Each row of a before or after table is a point. One or more steps were done to the points. Then noise was added and the rows were shuffled. The steps act on how far a point lies along the listed directions, d1 being the first. Name the steps. A step turns or swaps two directions, mirrors them in a line or flattens them onto one, adds a multiple of one to another, or multiplies one. Angles are multiples of 10 degrees, from the lower direction toward the higher: turns from -170 to 170, lines from 10 to 170 but not 90. Use the fewest steps. Two steps may share a direction if one is a turn and the other turns, adds or multiplies; they go together, in the order done. Otherwise the lowest direction goes first.
In the rows, 128 means zero.

Directions:
(1): [ 91 110]
(2): [146  91]
Before, 9 rows:
[[111  96]
 [118  95]
 [198 145]
 [112 122]
 [113 100]
 [196 130]
 [100 115]
 [119 108]
 [104 113]]
After (9 x 2):
[[105 106]
 [112 127]
 [112 114]
 [ 96 126]
 [191 107]
 [100 105]
 [100 121]
 [107 101]
 [199 121]]
Steps: turn d1 and d2 by -20 degrees

Directions:
(1): [106 150 113 179 155 154]
(2): [ 91  70 144 131 138 138]
(3): [178 107 128 124 170 151]
(4): [156 109 135 167  81 143]
(5): [133 105  71 140 131  92]
Before, 14 rows:
[[ 93 137 138 162 126 154]
 [144 135 103 158 173 145]
 [148 148  72 170 157 134]
 [ 72 134 143 168 136 144]
 [102 172  99 158 121 137]
 [122 112 165 164 156 182]
 [164 127 124 131 108 114]
 [131 146 128 104 103 142]
 [146 162 113 158 177 154]
 [115 147 132 146 143 161]
 [119  95 138 105 178 149]
 [136 126  93 163 151 127]
 [133 166 122 141 160 154]
 [163 165 132 113 163 140]]
After (14 x 6):
[[166 196 142 114 153 146]
 [ 89 106 180 167 130 178]
 [116 176  80 164 114 127]
 [134 185 125 146 146 154]
 [180 137 128 124 114 118]
 [ 49 115 128 178 119 128]
 [159 179 128 160 171 168]
 [ 74 127 127 168 106 139]
 [103 152 130 151 125 153]
 [123 158 116 104  92 127]
 [168 121 110 159 168 151]
 [165 139 125 157 180 169]
 [195 154  90 166 176 161]
 [101  85 160 107 181 165]]
Steps: turn d1 and d4 by 10 degrees; multiply d2 by 1.6; turn d3 and d5 by -40 degrees; multiply d3 by 1.6

Directions:
(1): [132 157 146 145  85 108 112 118 108 153 166  66]
(2): [168 153 107 124 137  59 157 134 119 162 116 152]
(3): [143 103 121 137 133 102  84  95 148 115 189 166]
Before, 12 rows:
[[113 149 121 122 141 187 162 181 145 130  54 110]
 [ 86  75 126  97 188 196 121 128 148  79 112 191]
 [155 149 116 150 130  90 129 135 112 151 138 135]
 [163 137 105 128 133  73 123 111 112 161 174 131]
 [ 96 138 108 117 138 155 168 163 124 123  60 130]
 [ 80 109 145 146 130 180 122 137 116  77 136  93]
 [115 120 141 135 134 128 126 131 115 124 122 122]
 [163 146  92 124 147  34 129 131 111 166 126 189]
 [ 98 105 164 147 101 174  44 114 135  80 215  97]
 [117 122 123 129 149 128 141 134 130 121 120 133]
 [114 121 132 114 144 164 116 145 131  87  87 144]
 [156 136 108 132 129  61 116  97 132 152 151 130]]
After:
[[125 122 138 131 138 108 128 121 113 131 122 137]
 [121 104 123 148 143 167 103 139 130  97 145 145]
 [181 159 105 143 120  54 109 128 155 162 161 138]
 [148 154 104 150 108  60 109 105 129 150 179 128]
 [ 63  95 144 139 112 194  54 110 129  91 164 118]
 [ 88 108 127 119 133 179 106 111 151  93 117 117]
 [ 96  79 121 122 148 196 113 124 130  95 143 121]
 [121 122 133 137 128 109 132 127 128 130 142 116]
 [155 161 126 128 110  80 112 139 113 131 123 106]
 [126 165 127 106 151 135 199 204 104 134  21 119]
 [141 158 114 134 144  67 182 160  96 137  93 130]
 [132 193 145 130  99  90 146 137  81 186 143  43]]
Steps: multiply d1 by -1; turn d2 and d3 by 140 degrees
